Each row of a before or after table is a point. The points were changed in one or more steps. Then noise was added and the rows were shuffled. The steps act on columns, c1 being the first. What was done? A step turns or swaps two columns, mirrors them in a line or flattens them onto one, adds a multiple of one to another, or multiplies or shifts one. Angles are multiples of 10 degrees, from the lower column toward the higher: turns from -170 to 170, lines from 10 to 170 but not 90. Use the fewest steps. Two steps may share a column if one is a turn and the other turns, adds or multiplies; they go together, in the order done. Otherwise the lowest column goes first.
In the rows, 128 means zero.

Before (12 x 3):
[[ 40  79 161]
 [126 149 134]
 [122 177  88]
 [133 138 125]
 [158 157 118]
 [ 99  97 141]
 [121 165 115]
 [122 168 120]
 [141 166 104]
 [116 112  99]
 [ 35  64 205]
 [128 172  99]]
After:
[[129 117 182]
 [122  98 173]
 [125 109 140]
 [ 38  21 135]
 [ 95 106 130]
 [118 119 197]
 [160 147 124]
 [136 129 129]
 [ 44  49 174]
 [140 136 158]
 [117 112 168]
 [117 145 144]]
Steps: add -1.5 times c1 to c2; turn c2 and c3 by 130 degrees

Before, 13 rows:
[[138 124  99 128 161 163 132 127]
 [137  76 124 123 166 153 123  68]
 [137 126 140 157  98 136 110 125]
 [ 51 106  97 101  78  63 168 137]
 [119 138 183  86 135 175 111  84]
 [140 138 153 240 162 111 116 128]
 [134 135 149  87 136 139 125  98]
 [146 107 128 118 168 178 190 136]
 [151 146 180 138 168  38 205 135]
 [128 123 175  74 145 122 100  78]
 [ 54 162 120 113 133 139 112  94]
 [ 93  45 111  70 156 148 129 154]
 [124 119 150  98 189 171 207 122]]
After, 13 rows:
[[139 107 139 114  99 152 114 124]
 [ 43 147 110 199  69 126 164 138]
 [129 201 153  94 197  87 208 125]
 [144 122 151 104 153 233 116 129]
 [141  72 123 107 229 117 123  67]
 [126 119 184  98 178  72 111  83]
 [144 170 125  87 158  99 187 138]
 [136 133 148 130 167  88 121  99]
 [ 53 143 134 125 169 110 111  97]
 [132 124  98  90 159 116 133 126]
 [ 93  44 118 126 131  65 123 155]
 [162 229 174 211 160 165 206 136]
 [133  93 177 153 196  79  97  76]]
Steps: turn c1 and c3 by -10 degrees; add 1 times c7 to c2; turn c4 and c6 by 110 degrees; add -1 times c8 to c5

Before (14 x 12):
[[162 142  61 146 129 177 157 158 135 186 154 137]
 [146 128 176 187 167 160 153  94 130 151 102 179]
 [ 91 117 119 138  81 101 124 125  54  94 159 159]
 [125  43 106  80  89 181 109  94 147 110 125  75]
 [ 76 113  73 120  95 153 111 122 151 186 165 171]
 [ 92 114 179  89 177 194  67 156  52 105 172 100]
 [157 119 145 181  96 196  67 152 135 104 101 200]
 [153 133 132  89 100 178  62 124 133 103 114 114]
 [105  90 139  70 131 139 154 182  83 172 146 176]
 [ 88 132 103 163 129 159 131 158 163  86 155  81]
 [ 69 135  95 131 156 167  82  92  76 100  79 182]
 [166 151  81 103  91 179  82 162 150 140 115 108]
 [145 109 133 164 104  73 111 198  56 152 123 145]
 [117  55  81  96 164 115 172 123 164 146 193 124]]
After, 14 rows:
[[147 124 172 200  87 157 153 143 146 156 111 180]
 [ 95 130 103 162 156 138 131 112 183  97 165  86]
 [121  44 111  66 121 168 110 165 175 135 141  79]
 [ 72 115  71 106 147 147 114 147 163 100  64 167]
 [ 92 119 109 127 162 123 118 163  28  94 150 164]
 [164 147  88  88 168 169  88 118 176 141 122 108]
 [166 144  60 144 152 166 151 105 160 117  69 141]
 [103  90 141  78 138 154 156  75  75 114  81 180]
 [ 67 139  93 142  84 186  82 137  83 173 162 186]
 [ 97 124 175 105  98 220  74  69  65  81 151  96]
 [137 106 130 153 204  97 107  96  17 138 103 145]
 [124  55  77 110  94  96 174 104 162  67  98 130]
 [149 128 136  84 133 174  62 137 158 143 153 111]
 [154 124 145 163 185 190  61 142 163 144 163 197]]
Steps: turn c4 and c5 by -20 degrees; turn c5 and c8 by -140 degrees; turn c6 and c9 by 20 degrees; multiply c9 by 1.3; mirror c10 and c11 in the line at 140 degrees

Before, 8 rows:
[[124 147 123 120  99 139 147 147 156 106 135 188 141 174 146 105 163 186
  148 186]
 [117 131 159 144  96 105 138 169 205  66 123 166 175 110 144  78 156 168
  169 199]
 [104 174 152  71 156  87  88  97  74 176 146  90 117 123 144 131  71  94
   66 172]
 [142  73 163 142 139 155  95 139 141 136 206 147 182 173 138  60 126 101
  164 169]
 [109 118 178  37 150 120  82  96  65 171 133 112 103  93 213 155  73 107
   83 193]
 [159 141 135 104  77 165 132 153 160  81 138 176 148 116 113 119 166 132
  155 150]
 [176 106 167 137 153 141 118  66 118 125 206  81 138 195 170  86 130  73
   42 156]
 [135 179 136  99  54 104 122 160 156 105  97 156 119 133 169  91 145 132
  185 215]]
After:
[[111  70 160 146 125 157  96 141  89 141  71 178 180 102 134  62 139 100
  160 167]
 [132 139 138 106 164 166 127 111 111 139 139 178 148 182 164 120  74 130
  156 151]
 [ 88 178 137  99 146 104 120  88 109 144 157 143 120 151 121  92  53 131
  184 218]
 [ 57 117 179  39  72 118  86 159 188  84 126 110 101  91  83 157 149 106
   81 196]
 [117 135 161 145 154 105 135  91  99 180 138 167 176 212 113  74  95 169
  170 197]
 [124 173 154  72  71  92  86 165 163  95 105  95 116  73 107 131 153  95
   69 175]
 [107 148 120 121 159 137 147 110  77 143 149 189 144 131 112 103  98 188
  150 188]
 [ 73 105 171 136 130 141 118 215  72 121  61 116 140  92 162  84 150  74
   46 157]]
Steps: turn c1 and c15 by 110 degrees; swap c5 and c17; turn c8 and c11 by -160 degrees; turn c11 and c12 by -30 degrees; turn c9 and c10 by 70 degrees; turn c9 and c14 by 120 degrees

Before:
[[100 126 168 166  81  98 119  76  93 137 160 114 114 196  88 139 147 120
  125 135 127 156 149 143 132 143 110 125 180 132  92 160 134 128 145  72
  108 114 231  83 143 147 114 116  93 123 123  98  92 124  86  92 157 111
  136  89  97 133 146 162 103  83  99 131]
 [175 104 117 101 128 162 131 141 132 164 117 113  97 122 139 135 106 207
  146  90  92 156 151  96 114 176 115 170 133 119 195 123 103 155 142 104
  103  95  75 160 186 127 186 132 156 133 201  72 132 173 120 148 162 105
   62 172 102 120 138 108 189 158 197 117]
 [ 81 178 127 165 129  92 100  97  85 110 152 129 154 137 133 132 190  92
  134 130 144 137 106 136  81 119 161 112 145 144 133 142 185 111 121  60
  117 130 184  87 120 137 103 179 109 117 122 108  83 117 108 136 166 107
  146 108  96  97 137 146 110 127 109 134]
 [115 159 154 153 128  94 118 144 142 105 154 119 125 149 149 110 146 126
   98 155 114 158 115 120 150 137 132  66 154 174  82  93 170 131 167  66
   85 156 211  69 133 147 101 142  64  77 135 124  90 139 123 114 148 136
  114 120  89 130 145 103 111 112  87  75]
 [120 160 150 168  99 106 175 119 110 112 140 107  94 169  93 125 140  89
  110 173 105 149 108 115 114 100 119  93 165 119 123 127 146  74 155  81
   87 135 176  59 119 136 117 166 104  96 179  98 112  84  55 120 128 129
  155 135 103 110 107 120 102 124 113 115]
 [109 120 104  48 141 165 120 166 199 146 169 107 141 146  91 200  59 192
  198 147  74 117 107 177 111 119 111 131  69 135 117  88 148  98  97 164
  103 110 101 148 139 131  84 151  89 200 117 129 123 127 160 173 140  87
  130 138 184  87 107 106 147 128  73 112]
 [109 203 165 161 136  83 129 133  91 148 150 111 146 186 122 173 138 112
  126 137 132 145  97 160 127 153 126  87 100 136 116 123 152 114 176  99
  111 128 196  44 129 148  98 151  73 120 118 148 127 126  88  96 162  94
  146 118  73 118  78 138  92  59 141 152]
 [169  68 158  79 125 146 148 173 147 116  76 148 102  93 130 128  80 218
  142  55 114 192 133 126 139 192 138 171 124 158 165 169  74 118  86 130
  113  87 102 152 162  97 172 174 197 112 206 103 110  86 134 155 159 173
  102 179 153 144  96 153 205 118 181  93]
 [168 163  97  37 133 239 116 164 124 193 174 170 182 152 128 214  83 177
  176 152 100 101 122 135  86 191  81 148  88 136  85 102 137  87 102 151
  100 162 103 130 131 105 106 166  90 205 124 165 106 122 150 197  78 107
  127 144 162  67 121 154 130 124  65 142]
 [140 175 186 165 137 118 135 125  78 150 147 132 126 168  86 111 142 105
  137 104 111 167 128 141  95 118 152  86 158 122  54 105 184 122 104 100
  115 127 175  77 151 130 109 137  99 127 109 115 115  96  74  73 174 151
  165 130  96 137 143  91 123 103 136 133]
 [193  62 134 145 110 116 142 185 166 136 131 119 134 151 117 153 114 187
  126  55  88 138 150  94 145 163 129 178 115 128 192 133 127 135 136 114
  153  96  84 115 189 131 183 162 131 136 194 104 148 145 154 126 172 192
  113 149 101  86 136 130 148 140 111 129]
 [139 124 124 113  95 160 150 141 134 116  96 129  49  98 127 150 129 217
  121  66 112 166 114 149 156 182 132 161 141 124 161 178 109 159 125 107
  103  81  92 156 201  94 161 134 181  79 187  79 152 174 146 159 127 204
  114 197 105  67 118 109 174 138 141 135]
 [ 93 165 182 138 135  71 155 131  99  97 181 100  92 151  83 106 149  82
  139 157 131 149 142 124  88 115 141  82 189 160 133 135 199 147 148 101
  113 139 205  56 147 143 153 151 123  79 113 170 104 128  94  92 108 119
  127 102  88 141  99 119 120  77  86 121]
 [113  95  80  48 166 249 142 166 124 157 109 131 138 168 119 180  51 190
  177 121  69 120 149 152  81 163 103 146  56 168 114  83 157 139 147 176
   90 138 110 127 138 121  71 152 128 177 136 161 132 119 137 185 149 109
  160 117 154  53 122 174 144 157  90 111]]
After (14 x 64):
[[194  63 132 144 113 110 144 187 166 135 130 136 116 153 118 149 113 191
  127  57  88 143 150  96 144 164 132 176 114 130 193 128 138 132 136 115
  120 165  80 131 193 140 189 162 137 135 188 106 152 143 103 122 169 194
  114 151 100  88 138 132 152 141 112 131]
 [111 205 163 161 133  85 130 142  86 147 151 140  58 185 124 158 145 117
  124 136 131 142  96 160 129 158 124  87 100 134 118 125 192 109 180 103
  137 115 190 185 128  88  92 151  68 118 115 146 132 126 150 101 164  91
  144 119  78 114  79 139  94  54 138 154]
 [ 74 182 126 167 128  91 104  94  83 112 156 129  75 138 134 132 194  94
  138 132 143 134 101 133  79 116 164 109 143 146 132 140 201 107 119  60
  167 120 185 142 129 105  97 182 110 113 123 109 103 116 136 133 168 106
  153 104  96 101 135 144 115 131 112 139]
 [113 159 151 141 128  97 120 147 137  99 155 123  91 152 141 106 146 128
  101 159 109 162 115 117 149 133 131  66 160 175  80  94 195 132 167  63
  152  75 216 174 130 109 103 144  65  80 131 123 100 137 115 111 147 135
  115 115  91 135 142 107 112 113  91  69]
 [100 125 162 165  82 100 120  71  89 147 156 128 113 193  91 137 144 122
  130 142 127 156 153 143 129 144 110 126 181 137  91 158 156 126 148  71
  171 116 237 173 145  90 112 112  95 126 122  99 122 123 149  93 159 117
  137  97  93 130 149 155 102  84 102 134]
 [140 177 184 167 136 115 134 123  77 155 149 120  95 169  84 114 139 104
  139 102 108 164 123 138 100 118 153  84 161 120  56 106 208 120 106  95
  142 115 177 167 153  95 107 143 101 126 107 109 130  95 169  71 175 154
  163 128  93 133 138  92 121 106 141 137]
 [ 94 163 181 135 132  73 157 130  96 107 182 120 115 148  87  94 149  84
  138 155 135 150 145 126  90 114 141  82 192 162 133 136 233 149 149 107
  146 107 205 211 150  93 153 155 122  76 113 171 110 128 141  94 101 115
  125 102  92 142 101 118 124  75  93 120]
 [170 163 101  31 132 244 114 168 122 192 179 153  90 153 127 218  86 177
  177 151  95  99 119 137  83 189  79 150  92 135  87 102 139  91 106 151
  133  88 100  86 128 165 104 168  90 205 118 164 107 119 123 192  72 109
  130 137 160  66 116 148 130 118  64 137]
 [144 121 130 112  97 160 152 142 132 118  94 137 208  95 124 145 130 224
  116  70 109 172 112 147 154 174 132 158 140 128 160 178  95 167 127 112
  141 130  89 157 197 160 164 126 179  74 185  81 177 175 132 160 126 204
  117 197 106  63 120 111 172 140 136 130]
 [181  99 121 101 132 161 127 145 134 160 115 125 167 115 141 139 104 207
  145  90  89 156 152 100 119 176 113 168 132 119 192 122  91 153 145 103
  146 124  69 127 183 125 184 129 155 130 202  78 159 174 129 146 165 103
   67 173 102 120 137 110 187 159 198 117]
 [172  70 154  78 128 139 151 170 149 117  72 136 158  94 133 135  77 217
  143  60 113 188 136 130 141 191 131 170 121 155 165 171  63 115  81 127
  173 134  97 127 162 156 172 170 201 111 206 107 151  89 145 158 156 174
  103 179 153 144  97 155 203 118 181  99]
 [122 160 152 166  95 104 172 122 113 114 138 120 108 168  93 122 147  86
  107 170 110 153 109 114 110  98 119  93 161 117 116 126 184  74 154  77
  150  92 174 199 117  77 121 166 104  97 181  97 128  87 173 119 131 132
  159 134  96 105 104 121 102 124 117 118]
 [113 117 101  53 137 167 120 168 199 142 170 151 132 146  94 182  60 196
  195 146  76 122 109 177 118 117 116 136  67 138 113  88 140  97  96 163
  149 110 107 102 134 149  80 152  86 205 110 134 148 131 106 174 140  92
  134 134 185  84 106 106 149 127  68 113]
 [111  95  83  53 164 247 142 166 132 158 106 145 121 169 118 174  53 188
  179 119  67 115 140 154  82 159 107 145  56 161 110  80 160 136 152 172
  126  85 112 121 138 142  77 154 124 178 133 163 138 123 133 180 150 107
  161 121 151  54 125 176 145 154  96 107]]
Steps: flatten c12 and c16 onto the line at 70 degrees; add -0.5 times c40 to c33; turn c13 and c40 by -140 degrees; turn c37 and c38 by 120 degrees; turn c37 and c49 by 50 degrees; turn c42 and c51 by -140 degrees

Before (12 x 64):
[[123 178  99 140 140  72 116 138 135 153 156  80 140 131 141 114 111 119
  129 160 152 127 112 203 136 182 113 137 102 130  90  97 145 116 109 109
  143 103 130 116 151 124 104 147 111 125 166  55 151 105 125 151 177 115
  175 149 168 140 148 169  79 200 143 137]
 [ 67 163 131 128 122 141 111  40  93 147 148 114  90 117 116 110 150 202
  130 136  87  86 121 104 136  99  35 120  47 177 118 138 148  98  92 112
   84 172 144 172  89 146 183  55 107 139 133 157 136  64 109 168 117 193
  161 106 120 158 168 108  64 143 121 188]
 [ 66  82 131 172 169 102 123  95 130  71 115 152 124 158 142 134 146 129
  155 136 137 148 116 157 153  90 136  99 169 180 177 101 118 161  78 159
  146 124 186  94  78 103 129 109  89  93 119 138  87 110 146  91  86  77
  140 149 108 147  82 133 159 105 109 169]
 [115 141 137 101 117  89 116  82 108 194 108 107 135 145 128  95 134 182
  108 113 142 121  99 102 126 133 140 117 102 130 137 142  95 146  70 134
   82 137 153 136 134 128 134 145  88  74 108 124 166 194 135  80 172 136
  118  75  88  95 118 153 190 195  92 136]
 [190 133 116  85 104 114 155 109 103 103 110  78 171  89 110  91 127 117
  123 134 155  87 155 138 158 110 101  95 190 163 113 151 144 118 144 105
  136 113  87 137 106 127 133 149 135 113 139  97 144  93 132 177 122 115
   93 104 135 120 155 172  99 140 148 202]
 [111 181 192 139 100 100 110 143 127 152 101 131 204 131 152 136 126 116
  154 142 122  92  92  98 163 104  59 130  92 141 128 109 142 101  90 132
  187 103 115  77  82 110 121 116  79 103 110 133 201 113 136 151  85  76
  181 178 165 129 145 114 192 144 128 108]
 [ 70 160 132 188 204 111  97  54 123 153 105 120 138 124 152  76  78  66
  122 166  83 183  62 133 112 116 120 158 100 176  94 105 123  98 108 108
  169 161 153 111 139 104 104 156 130 133 140 121 146 179 164  91 115 133
  164 139 124 171 151  75 151 175 142 135]
 [125 142 153 154 119 171  56 116 119 146  96 161 133  71 154 112 174 107
   76 142  91  11  94  93 163 112 148 126 122  93 116 116 185 119 161 134
  160 164 166 103  93 160 136 106 125 100 109 107 214 136 106 164  76 157
  103 183 114 167 146 163 106 151  93 157]
 [182 173 130 147 166  60 125 160 130 142 165 135 133  68  87 132 100 158
  188 133 175  65 126 120 210 125 129 172 108 124 129 127 154 147  95  94
  142 144  93 119 103 115 151  92 132 127  79 136 110  93  97  89  99 177
  148 106 127 131 125 132 163 171 154 138]
 [121 169 137 152 105 174  94 123 157 143  55 169 133  83 119 121 170 107
  131 121 182 115 120  62 108 115 135 190 114 145  78 110 172 131 125  99
   83 126 149 156 116  95 114 144 135 138 135  85 149 201  65  66 145  68
  139 111 149 150  60  93  85 164 125 134]
 [126 143 152 114  48 119  90 127 114 126  90 144  97  38 108 145 159 128
  136  92 166 144 119  80 111 124 132 113  85 184 117  74 153 126  95  98
  111 150 111 205 137 161 110  54  79 162  95 140 113 156 206 126  89 147
  106 111 142 158 132 136 104 137 172 169]
 [130 109 111 141 127  77  93 109 138 109 126 142  96 129  38 206  78 113
  148 131 145  39 135 101 126  79 110 121 103 138  79 115 174 162 135  58
  103 151 114 141 101 130 111  76 128 107 159 134 157 149 140 119 133 158
   99 156  89 178 104  94 131 124 108 188]]
After:
[[126 199 151 115  47 118 101 127 116 125  89 143  97  39 105 144 157 121
  142  92 166 161 126  81 111 125 130 111  85 182 121  74 153 119  95  96
  112 150 113 203 137 161 109 201  78 161  93 140 113 156 208 126  89 145
  104 111 142 157 131 136 103 121 172 171]
 [181 154 127 157 166  60  90 160 132 139 167 135 129  68  87 133  99  77
   95 133 174  74 164 120 212 126 129 172 108 124 128 127 156 124  95  94
  141 146  92 119 102 113 151 178 134 126  80 136 111  93  98  89 100 178
  149 107 128 131 123 132 164 112 154 136]
 [ 70 187 132 154 206 111 129  52 123 154 106 120 139 124 151  75  78 143
   85 165  83 191  73 133 112 116 120 160 101 176  93 103 122 189 107 109
  168 159 153 112 139 104 105 114 131 131 139 121 147 178 164  93 113 134
  163 137 125 171 152  76 151  52 142 135]
 [ 66 151 131 110 121 141  90  38  93 145 151 114  91 117 118 111 150  61
  149 134  89 101 123 105 136  99  36 122  47 178 118 137 149 151  93 112
   86 169 144 173  90 143 183 198 106 141 135 159 134  64 108 166 116 190
  160 107 120 156 168 108  65 163 123 187]
 [108 187 191 121  99 100  94 143 130 149 100 133 206 131 154 135 127 126
   92 140 123 106 114  96 165 102  57 130  94 143 128 108 140 154  90 133
  187 100 113  77  81 113 121 152  77 102 109 133 201 115 135 154  85  77
  182 178 165 127 145 113 191 108 129 109]
 [131 119 111 159 127  76  53 109 139 110 126 141  96 126  41 206  78 142
  136 131 146  66 146 102 127  78 110 121 102 139  79 113 172 112 136  58
  103 153 112 141 102 128 112 179 129 105 158 134 157 149 140 118 134 160
  100 155  89 175 103  94 129 122 109 189]
 [189 136 116  88 105 114 132 111 103 103 111  76 169  90 110  90 127 130
  140 136 154  78 144 138 158 109 100  97 191 160 113 153 143 109 143 104
  134 114  86 137 107 127 135 102 134 112 140  95 146  93 132 175 123 116
   94 104 135 117 154 173  99 110 148 201]
 [ 67  95 132 182 168 103 133  95 130  73 112 151 125 159 144 133 148 144
  107 137 137 148 140 156 152  88 134  99 167 180 175 101 117 129  77 160
  148 124 188  93  78 104 128 155  89  94 118 139  85 110 145  92  84  78
  140 150 107 150  82 131 159 146 108 168]
 [114 145 137 120 116  87 114  82 107 193 107 109 136 145 131  96 134  43
  120 115 143 128  93 101 125 132 142 116  99 127 138 141  94  96  71 132
   83 136 152 135 135 126 135 116  89  75 109 123 166 195 133  81 173 136
  118  75  89  96 118 153 189 112  91 136]
 [122 125 139 148 105 170  92 125 156 143  57 168 132  83 117 119 169 123
  114 120 182 132 123  62 108 114 133 191 115 144  78 111 172 142 126 101
   84 127 147 153 116  94 113 116 135 137 135  88 148 198  66  67 144  67
  137 110 148 151  60  93  84  88 124 135]
 [122 176 100 127 141  74 115 137 135 153 156  79 137 131 140 113 112  89
  110 159 149 133 118 204 136 183 111 136 103 131  88  98 145 146 112 109
  143 102 129 116 149 125 105 114 112 126 166  55 151 106 124 151 178 113
  175 152 169 139 149 170  79  67 142 136]
 [125 126 154 143 118 171   8 114 118 147  98 160 134  69 154 111 173 127
  155 141  90  64  70  94 164 113 148 124 120  94 115 118 187 151 160 135
  161 166 167 104  93 159 137 140 126 100 110 109 214 135 106 163  76 157
  101 183 113 167 145 163 106  99  93 157]]
Steps: add 0.7 times c51 to c2; mirror c4 and c34 in the line at 20 degrees; turn c7 and c22 by -30 degrees; turn c18 and c62 by 140 degrees; turn c19 and c23 by 40 degrees; turn c19 and c44 by 160 degrees

Before:
[[165  94 104 135 108 134  84  93 147 123 187 135 157 112 179 154 147  85
  109 158 175 153 138 108 166  95 137 148 159 148 135 159 113 161 131  71
  156 132 115 116 160 168 143 135 158 108  99 123 126 116 136 148 153 148
  175 115 159 158 110 135 178 166 122 171]
 [ 95 124 127 136 145 162 154 121  92 123 135 135 129 135 115 113  89 140
  133 115  97  94 169 139  96 116 138 132 128 129 129 139 126 132 107 116
  105 127  97 104 106 117 123  87 113 146 157 111 162 124 136 108 104  86
  132 151 122 130 159 124  91 106 121 117]
 [151 125  91 153  84  99 105 130 131 100 180 117  97 131 155 128 122 103
  150 124 173 137 121 158 153 124  99 105 165  97 114 142 119 163  83 119
  114 116 142 135 132 152 158 114 138  86 101 157  86  90  94  91 161 146
  157  85  93 123 120 130 173 135 102 158]
 [105 153 148 164 133 104 123 130 108 105 128 152 111 155  97 119 122 132
   96 118 115 101 163 142 101 114 134 114 190 103 116  90 114 114  87 103
  136 129  79 147 168 127 125 136 130 113 149 105 152 114 119 101 124 113
  126 131 115 154 148 150 133 112 132 143]
 [145  78 105 119  95 135 109 106 133 123 154 111 132  92 173 113 134  75
  127 162 147 148 118 119 173  96 165 130 146 125 171 128 126 133 119  97
  134 159 124  83 159 156 135 109 156 134 129 124 103 132 145 132 149 116
  174 134 148 132 120 111 162 150 145 131]
 [145 104 106  96 119 116 100 127 167 136 162 134 153 111 150 106 119  97
  129 151 152 113 133  76 157 126 176 141  95 121 162 153 129 149 124  87
  130 140 126  89 144 129 128 118 161 141 117 102 115 146 130 132 124 143
  157 140 142 122 146 105 135 129 150 137]
 [148 108 111 134  91 138  91 115 141 134 146 119 143  79 168 125 124  97
  143 151 150 131 130  90 168 107 154 130 128 122 109 133 129 149 143  71
  179 138 117  86 134 119 125 140 140 120 149 131 116 135 130 132 117 122
  163 133 159 128 136 114 123 135 136 159]
 [139 116 117 114 135 134 137 123 116 111 119 147 128 137 151  93 111 109
  170 156 112 101 150  91 140 119 136 143 125 137 137 136 166 101 121 101
  116 131 125 103 109 124 134 113 115 126 137 114 136 151 139 129 138 116
  134 152 147  93 145 104 131 127 132 112]
 [116 146 142 177 128 117 147 108  87 128 127 144  79 157 117 138 145 145
   99  96 138 120 174 120  91 124 126 114 172  92 138 112  99 146  94 125
  164 133  79 141 137 132 102  99 108 132 129 134 165 112 128 126 134 118
  119 125 128 136 136 155 136 109 120 109]
 [113 127 173 156 151 135 146 108  89 102 116 144 119 137 123  93  82 142
  111 119  99  82 183 122 118 132 152 143 149  95 134 111 118 122  98 112
   93 134 116 101 100  81 104 118 128 134 137 114 158 164 139 134 111 106
  133 123 143 126 159 113 113 111 141 116]
 [132 146 148 144 147 134 131 107 116  72 134 167  88 162  99 136 133 125
   98 108 115 123 188 161  92 132 129 130 187  82 113 114  92 138  94 118
  185 142  84 136 162 118 107  95 127 121 138 134 150 120 106 112 139  95
  124  99 102 155 123 171 131 120  93 129]]
After:
[[105 153 147 164 135 104 123 132 108 124 128 152 110 156  95 117 118 131
   96 140 114 101 164 141 101 114 135 114 191 102 116  90 117 114  88 104
  137 129  93 148 248 127 123 137 130 114 150 105 150 114 119 100 105 113
  127 129 115 103 147  76 133 112 132 143]
 [139 117 118 114 106 134 136 124 116 139 119 147 127 138 151  91 156 109
  169 126 112 101 150  90 138 118 135 144 124 138 136 136 165 101 121 101
  116 131 123 105  72 125 133 113 116 126 138 114 136 151 141 129 111 117
  134 151 148 168 147 147 132 127 132 111]
 [132 145 149 144 125 133 130 107 117 139 132 168  88 162  99 136  98 124
   97 142 115 122 187 161  91 132 129 131 189  80 115 112  92 137  95 118
  186 142  98 136 230 118 109  94 128 121 139 134 151 120 106 112  72  96
  124 101 101  91 123  54 132 118  93 129]
 [116 146 143 179 131 117 147 109  87 133 129 145  79 155 117 137  97 145
   99 112 137 120 175 121  92 125 125 114 171  91 138 112  99 147  95 124
  164 134  94 140 154 132 102 100 109 132 131 133 164 113 127 126 127 120
  118 124 126 100 134 102 137 110 117 110]
 [145  76 104 119 160 133 110 108 132 150 155 111 130  93 174 113 134  76
  127 137 145 148 119 118 174  97 162 130 146 122 172 128 125 134 118  97
  135 159 124  82 221 156 135 110 155 133 130 122 103 132 145 132 124 115
  175 135 150 163 120 172 162 151 144 131]
 [164  94 103 134 162 134  83  92 145 155 186 135 158 112 179 156 108  85
  110 159 175 153 138 108 165  93 137 150 159 147 134 159 113 161 133  68
  156 133 119 116 224 168 142 134 157 108  99 123 126 115 136 148 123 149
  175 114 159 140 110 144 179 166 123 171]
 [151 127  89 152 163  99 104 131 130 160 181 116  97 131 155 127 131 103
  151 106 173 137 122 158 154 123 100 105 167  97 114 143 119 163  83 118
  115 117 138 135 139 153 158 113 138  86  99 158  86  91  95  90 101 147
  155  85  94 141 120 114 174 135 102 159]
 [145 104 105  96 132 116 100 126 165 125 163 135 150 112 149 105 149  97
  130 135 153 113 136  77 157 125 176 140  94 120 162 153 129 147 123  87
  130 140 127  89 176 129 129 117 162 142 116 104 117 146 131 132 136 144
  157 140 142 152 147 158 135 129 151 138]
 [ 97 125 127 135 114 162 155 120  91 102 134 135 128 136 115 114 160 141
  133 130  97  94 169 138  96 115 140 133 129 129 130 142 127 132 105 117
  106 126 106 103  62 117 123  87 114 146 157 110 162 126 135 109 123  87
  131 150 122 113 159  75  91 107 121 117]
 [147 110 112 132 160 137  91 115 142 117 145 120 144  80 168 126 140  99
  144 129 148 130 131  91 169 107 154 130 130 121 108 133 130 149 143  71
  178 136 121  85 146 120 127 141 139 120 149 131 117 134 130 132 133 122
  162 132 159 157 138 148 123 134 138 158]
 [113 127 174 156 106 134 147 109  89 111 116 144 119 138 123  93 174 140
  111 130 100  81 184 122 118 132 151 143 151  94 134 112 118 123  98 112
   93 132 119 101  45  82 102 117 128 135 138 113 159 163 140 135 101 107
  132 124 143 115 159  84 113 109 141 116]]
Steps: turn c5 and c58 by -150 degrees; turn c20 and c58 by 50 degrees; swap c10 and c53; turn c17 and c60 by 140 degrees; multiply c60 by 2.5; multiply c39 by 0.7; multiply c41 by 3
